Each row of a before or after table is a point. One or more steps were done to the points. Then noise was added and the rows were shuffled. The steps act on columns, c1 being the first. Name the steps. A step turns or swaps two columns, mirrors them in a line or flattens them onto one, adds a multiple of one to another, or multiplies or shifts one. Angles are multiples of 10 degrees, from the lower column toward the higher: turns from -170 to 170, lines from 10 to 170 but not 90. Use the fewest steps. Two steps may share a column if one is a turn and the other turns, adds or multiplies; they go together, in the order done. Otherwise the lowest column goes first.

Before (12 x 3):
[[ 25  13 -16]
 [  3   4   3]
 [  2  -5  -8]
 [  6  60   0]
 [ -2  -8   1]
 [ 13  10  19]
 [ 26  -9  -6]
 [  2  27 -13]
 [  8  -2 -13]
 [ 11   0 -13]
 [ -3  -7 -12]
 [ -2  -4 -13]]
After (12 x 3):
[[ -7  26 -14]
 [  4  -4  -8]
 [ 28   0  -6]
 [ 11   3 -13]
 [ -1  -4 -13]
 [  9   0 -13]
 [  2   5   3]
 [  1  -9   2]
 [  0  -7 -12]
 [ 19  21 -15]
 [-15  58   0]
 [  8  14  19]]
Steps: turn c1 and c2 by 20 degrees

Before (14 x 8):
[[-24 -19   0   8  12  -8  12 -24]
 [ -6   1  18   2  -3 -17  -6  -8]
 [ -4 -12   6  -3  11  -4  -3 -13]
 [-15   4  10  16  26 -32 -12  11]
 [-13  -7 -11   9 -13   6  -1   0]
 [ -8  17  32  22 -14  -2  -5  15]
 [-47  13  25  -2  22 -16 -16   9]
 [ -3   8  -5 -13   5  -1   6  -2]
 [-10   9   4   6 -17   5 -33  -5]
 [-17 -20   4 -21   8  -7  -2   8]
 [  0 -16 -21  13 -24  22   0 -16]
 [ 17  15  11  -3  17   2 -40 -13]
 [-22  12 -15  -7  -5 -16 -18  10]
 [ -4  -5  -2 -19   9 -20   0   1]]
After (14 x 8):
[[ 16  16  12  -5  16   8 -40 -32]
 [-18 -21   4 -33  10  -4  -1  20]
 [ -6  -1  17   4   3 -17  -5 -20]
 [ -3   8  -5 -22   5   1   6  -4]
 [-10   9   4  10 -16  -1 -32 -14]
 [-47  14  24  -4  26  -8 -16  23]
 [ -1 -15 -21  20 -30  12   0 -40]
 [ -8  17  31  35 -11  -6  -5  37]
 [ -4 -11   7  -4  10   0  -3 -32]
 [-25 -20   0  13  14  -3  12 -60]
 [-22  13 -15 -11   0 -17 -18  25]
 [-14  -7 -12  15 -14   1   0   0]
 [ -4  -6  -1 -31  15 -16   0   3]
 [-15   4   9  25  35 -22 -12  28]]
Steps: multiply c4 by 1.6; turn c5 and c6 by 20 degrees; multiply c8 by 2.5

Before (8 x 12):
[[-25 -17 -46   5   4   2 -40  -2  -9  39  60 -10]
 [ 18  13  23 -28 -13 -35  24  21  18  -4  -5 -13]
 [  8  19  22 -15  -6  11  10  15   8 -10 -14  40]
 [-20  20  23   3  32   0  15  -5 -11 -30   0  17]
 [-17   1 -31 -13  31  44  -3 -30 -12  28  27  -5]
 [-16  41  59 -21 -36 -14   8  -1  30 -26 -32   7]
 [-20  11  21  -6 -27 -16  36  10   7  -3 -34  11]
 [ 14  -6 -24  18 -45  -1   5  23  50   7  18 -33]]
After (8 x 12):
[[  8  19  22  16  12 -10  -9  -1   2  -3 -14  41]
 [ 18  13  23  35   8 -24 -11  -3   9 -11  -5 -29]
 [-20  21  23  11  17  -8  10   3  -8  40   0  14]
 [-25 -18 -46 -37 -38   6 -15   4  -8 -10  60  -8]
 [-17   2 -31   4 -37  41 -13   0   0  20  26  17]
 [-16  40  59  16  37 -16 -16 -11  27 -24 -31   0]
 [ 15  -6 -23  -4  10  16  19 -14  37 -45  19 -30]
 [-20  11  22  33  12 -19  13  -1   2 -24 -35   1]]
Steps: mirror c4 and c7 in the line at 60 degrees; turn c5 and c10 by 110 degrees; turn c6 and c12 by 30 degrees; flatten c8 and c9 onto the line at 110 degrees

Before (10 x 18):
[[  4 -12  16  -2  21 -14 -18  -6   6 -46  17  21  23 -13  15  25   1  37]
 [-41  11 -45  19  -4  13  44  14   3  -4  19  24  -9 -32 -24 -17  21 -21]
 [ 22   4  21 -26   9   2 -11 -20  -5 -32  18  -4  23 -19 -17  13  -4 -13]
 [-48  31 -29  26  -1 -18  30  -1  -8  15  -2 -14 -16 -15 -18  -3  42   5]
 [  8  21 -41   7 -23  -6  60  11   1   3  11 -12 -13 -34 -20  14  52   6]
 [ 35  18   2  13 -32  30 -19   7 -32  12  50  24  -9  54  34  23  23  27]
 [ 15  -5  10   6  26 -24 -45  -1   5 -25  38 -16  49 -46 -15  16 -10  24]
 [ 46   3 -23  15 -16 -17 -27  29  -6  -8  18  12 -17  54  18   1  19 -23]
 [ 31 -17  36 -32  14 -38  -3  -3 -12  -2  20   5  52 -59   6  33 -28 -21]
 [ 17  -2 -10   2 -26  -8 -36  24  21  -7  40  -9 -36  48  19  15  -5  11]]
After (10 x 18):
[[ 45 -48 -10  18 -16 -12 -24   7  -7  -8 -41  13 -19  31  17   0  26  -5]
 [-42  31  10  25  -5   9  45  -5   2  -5 -49  25 -11  -5 -21 -17  24   2]
 [  3   5 -14 -26  21 -10 -15 -17   6 -45   8  21  21 -19  13  25 -12  27]
 [ 36 -36 -31 -11 -32  21 -18 -35 -31  12 -22  24 -11  42  34  23  11  33]
 [-48  28  20   8  -1 -12  32   2  -8  11 -20 -13 -17  18 -19  -3  35  30]
 [ 21  20 -11 -11   9  -1 -10 -29  -4 -31  18  -6  25  -7 -14  12   1 -26]
 [ 31  44 -30  -6  13 -29  -1 -19 -11  -1  19   6  53 -44   8  32 -18 -44]
 [ 17 -43 -27  -5 -25  -3 -37 -16  23  -7 -35  -7 -35  22  18  14 -10  10]
 [ 16  41 -23  -6  27 -14 -45 -31   5 -25  -5 -17  50 -27 -15  16 -15  21]
 [  6  41  15  -8 -24  -5  58  -5   2   4 -41 -10 -13   0 -20  14  47  22]]
Steps: turn c2 and c14 by 60 degrees; turn c8 and c11 by 50 degrees; turn c3 and c11 by 130 degrees; turn c17 and c18 by 20 degrees; turn c4 and c18 by 40 degrees; multiply c6 by 0.7

Before (14 x 32):
[[  4  20  16  16 -13  35 -15   0  13  -6  31   5  36  20  -4  -8  -7  20
   -4 -43  16  13   7 -41  25  35 -18 -10 -16  40 -20  35]
 [ 23   8  -9 -13   6  23 -34  13 -13  -5  21  20 -26 -12  34   0  23  17
    5 -21   6  -2  16 -38  22 -28  21  15 -31 -27 -27  17]
 [ 35  29 -21  26 -15  12  17  11 -10 -45  30  23  16  28  32  -6   2  25
   42  15 -16   7  46 -17 -13   5 -12  18  34  30  24 -16]
 [  7 -19  17 -31 -19  32   5  20  14   6  -2 -36  26  28 -18  -8  25  -7
    0  -5   0  29  17 -24   4  33 -42 -46 -36 -19  41  16]
 [ 13  -7  36  -8 -40  -4  12 -17 -24 -35 -29  10 -27  29 -22  -4 -30 -32
  -12  21  15  11   7 -26  -1  39  30   8  14 -17  20 -12]
 [ 15 -37  29  -1 -50  -4   2  26 -19  18  -3 -18  19  19 -30  19   8  -1
   47  29 -23  23  -8 -21  25 -27  20 -21   9  16 -21  16]
 [ 47 -26 -28 -27   4 -16  28  18  -7 -29 -10  24 -30  25  23  -9 -30  39
    5  10  -4   1  -8  20 -26  -4 -12 -25 -33  23   1 -16]
 [  0   3   9  -5   2  -3  13  -1 -22  23 -29  -5   0 -30  12  -8  13   4
    6 -21 -42  25  -9 -23  22 -21 -26  15 -19  -7 -24  -6]
 [ 23   9  15 -42 -40 -16 -19  20  18  17 -21 -14   6  14 -34  25  27 -20
   30  13  -7  15  -1 -34  32 -26 -16 -28  28 -16  43  10]
 [  3 -30 -17  -5 -22  34   7  25 -30  -9  -7  13  14   9  27  54   9 -31
   27 -43  12  25  26  -7  41 -31  30  19 -11 -14  36  27]
 [  4  29 -15  21  -5  -8 -12  17 -23  21  37 -43 -21   9  27  47  28  -2
   38  19 -13  31  -8  -3   3  28  18 -39  15   7 -26 -12]
 [ -7 -28 -34  17   5 -18   8  16  -2 -39 -33  22   0  18 -14  59  36   0
   22   6 -17   2  42 -31  26  -1  26 -34   7  18  33  32]
 [ 60  17 -13 -44 -27 -15  18   5 -23   6  -6  19   3  13  10  18 -32  16
   57  -1   9  14  48  13  23  28  10 -24 -27 -10 -17   6]
 [  8 -36  23 -24 -52  51  20  -8  36 -12  -9 -30   2  20  15   8 -18 -22
   30  -6 -12 -32  38  -1  31   9 -15 -10  37  22 -28  38]]
After (14 x 32):
[[  8 -17   1 -32 -19  30   4  22  10  12  -2 -41  24  30 -19  -8  22 -28
    2  -4   1  16  28 -30   1  34 -41 -45  25 -16  42  21]
 [  4  17  -9  15 -10  35 -14   1  16  -8  32   2  34  21  -5 -11  -3   1
   -4 -40  21  25  18 -45  29  32 -20 -10  13  43 -21  32]
 [ -3 -26 -48  20   8 -23  10  16   0 -38 -33  26   1  21 -12  58  35  -3
   22   9 -15   2 -16  -9  25   1  27 -33  43  22  33  31]
 [ 48 -28 -14 -26   5 -15  29  17  -4 -32 -10  26 -34  28  24 -10 -28  29
   10  10  -3  30  32  32 -24  -2 -11 -27   0  23  -1 -16]
 [ 59  17  -7 -43 -26 -13  16   7 -22   4  -5  17   3  11   9  20 -30   0
   58   0   8  22  18  19  25  31   6 -26  52 -14 -19   7]
 [ 23   9  -2 -40 -42 -15 -22  20  23  18 -17 -14   8  13 -34  22  25 -24
   30  11  -8  -7 -24 -40  32 -28 -18 -26  -7 -17  41  10]
 [ 14  -6  19  -9 -40  -5  13 -21 -20 -40 -29  10 -28  29 -23  -5 -31 -27
  -13  21  11 -18 -18 -39  -3  38  30  10   2 -18  21 -11]
 [ 16 -36  13  -2 -52  -5  -1  29 -16  20   0 -18  22  21 -34  22   7 -18
   47  28 -23  13 -10 -31  24 -31  21 -24 -11  17 -18  14]
 [  6 -31 -20  -7 -26  33   8  27 -30  -6  -5  14  14   7  29  57  11 -37
   28 -39   8  -7   6   5  42 -33  30  16  28 -15  38  27]
 [ 33  28 -23  25 -15  13  15  13  -9 -48  30  24  17  28  32  -4   2  13
   43  18 -14  28 -41  -5 -13   9 -10  17  38  28  24 -14]
 [  4  26 -16  24  -7  -9 -15  18 -25  24  35 -45 -22   8  29  45  26 -24
   40  21 -12  20 -14   5   4  30  15 -38 -11   7 -27 -12]
 [ -1   2   0  -4   1  -1  11  -1 -22  23 -29  -7   3 -29  15  -6  13 -16
    6 -24 -44  19  22 -25  20 -23 -26  17  -4 -11 -24  -5]
 [ 11 -38  20 -25 -53  51  24 -11  35 -10  -6 -31   2  20  11   5 -21  10
   29  -4 -13 -37 -48 -15  31   9 -12 -10  31  23 -29  40]
 [ 23   4 -29 -14   4  20 -34  13 -16  -2  15  18 -30 -14  37  -1  23  13
    4 -18   4   9  27 -28  18 -28  21  13  17 -26 -28  16]]
Steps: turn c3 and c24 by -30 degrees; turn c18 and c22 by 50 degrees; turn c23 and c29 by 100 degrees
